Rows are points. Any point is a mix of the corners, with weights that add up to 1. It lies inside the corners' shape when no weight is negative. Say inside or outside, and name the corners with a negative weight.

Corners:
(1): [-0.05 -0.34]
(2): [-0.36 -0.36]
(3): [0.08 0.71]
Points:
[-0.24  0.07] -> outside (1)
[-0.21 -0.02] -> inside
[-0.26 -0.73] -> outside (3)
[-0.14  0.26] -> outside (1)
[0.22 0.82] -> outside (2)
[-0.07 -0.30] -> inside
[-0.12 -0.48] -> outside (3)
[-0.05 -0.17] -> inside

Corners:
(1): [ 0.68  0.18  0.50 -0.19]
(2): [ 0.09  0.09 -0.48 -0.18]
(3): [ 0.33  0.50 -0.10  0.95]
(4): [-0.18 -0.08  0.30 -0.55]
(5): [ 0.48 -0.56 -0.22 -0.22]
Points:
[ 0.72 -0.32 -0.10 -0.56] -> outside (3, 4)
[ 0.21  0.26 -0.23  0.58] -> outside (1)
[ 0.36 -0.27 -0.23 -0.12] -> inside
[0.38 0.11 0.09 0.15] -> inside
[ 0.21  0.13 -0.20 -0.03] -> inside
[-0.04 -0.02  0.09 -0.37] -> inside

Corners:
(1): [0.08 0.03 0.20 0.70 0.22 0.28]
(2): [-0.25 -0.37 -0.35  0.13 -0.34  0.03]
(3): [ 0.35  0.69 -0.30 -0.32 -0.60 -0.42]
(4): [ 0.12 -0.22  0.52  0.30 -0.38  0.31]
(5): [ 0.87  0.59 -0.70 -0.96 -0.31 -0.84]
(6): [-0.06 -0.08  0.19  0.17  0.04  0.76]
(7): [-0.29  0.09  0.21 -0.14  0.00  0.05]
Points:
[ 0.18  0.38 -0.19 -0.36 -0.48 -0.39] -> outside (1, 6)
[ 0.39  0.22 -0.17 -0.39 -0.31 -0.22] -> outside (1)
[ 0.12 -0.14  0.38  0.24 -0.33  0.25] -> inside
[ 0.42  0.31 -0.41 -0.59 -0.22 -0.21] -> outside (1, 4)
[ 0.12 -0.12  0.37  0.21 -0.34  0.23] -> inside
[ 0.17  0.33 -0.24 -0.15 -0.44 -0.22] -> inside
[ 0.02 -0.04 -0.01  0.06 -0.12  0.29] -> inside
[ 0.53  0.36 -0.42 -0.56 -0.25 -0.43] -> inside
[0.35 0.11 0.22 0.15 0.02 0.09] -> outside (2, 3)

Corners:
(1): [-0.68 -0.17  0.21 -0.33  0.23 -0.78  0.38 -0.04 -0.07]
(2): [ 0.51 -0.83 -0.83  0.16 -0.61  0.49  0.05  0.13  0.88]
(3): [-0.38  0.36  0.14 -0.72  0.41 -0.68 -0.03 -0.58  0.02]
(4): [-0.51  0.57  0.13  0.00 -0.23 -0.11  0.04  0.29  0.16]
(5): [ 0.51  0.45  0.56 -0.29  0.27 -0.61  0.31  0.66  0.00]
(6): [ 0.27 -0.18  0.22 -0.02 -0.83 -0.03  0.13  0.67 -0.45]
(7): [-0.14  0.14  0.80  0.22  0.08 -0.14 -0.55  0.56 -0.27]
(8): [ 0.13 -0.25 -0.80  0.68 -0.57 -0.05 -0.26  0.18 -0.48]
(9): [ 0.19  0.39  0.09 -0.28  0.47  0.25  0.03  0.59 -0.29]
(10): [ 0.28 -0.43 -0.24  0.80 -0.86  0.45  0.59 -0.38  0.04]
Points:
[ 0.07 -0.03 -0.31  0.17 -0.20 -0.08 -0.08  0.18 -0.23] -> inside
[ 0.10 -0.32 -0.36  0.24 -0.39  0.02  0.09  0.10  0.07] -> inside
[-0.06  0.09  0.11 -0.05  0.01 -0.16  0.13  0.26 -0.08] -> inside
[ 0.00 -0.01  0.11  0.19 -0.31 -0.26 -0.06  0.28 -0.10] -> outside (9)
[ 0.08 -0.30 -0.12  0.10 -0.24 -0.05  0.23 -0.04  0.07] -> outside (4)
[ 0.12 -0.12 -0.39  0.14 -0.36  0.00  0.18  0.10 -0.10] -> outside (7)
[ 0.18  0.12  0.21 -0.13 -0.12 -0.27  0.15  0.36 -0.04] -> inside
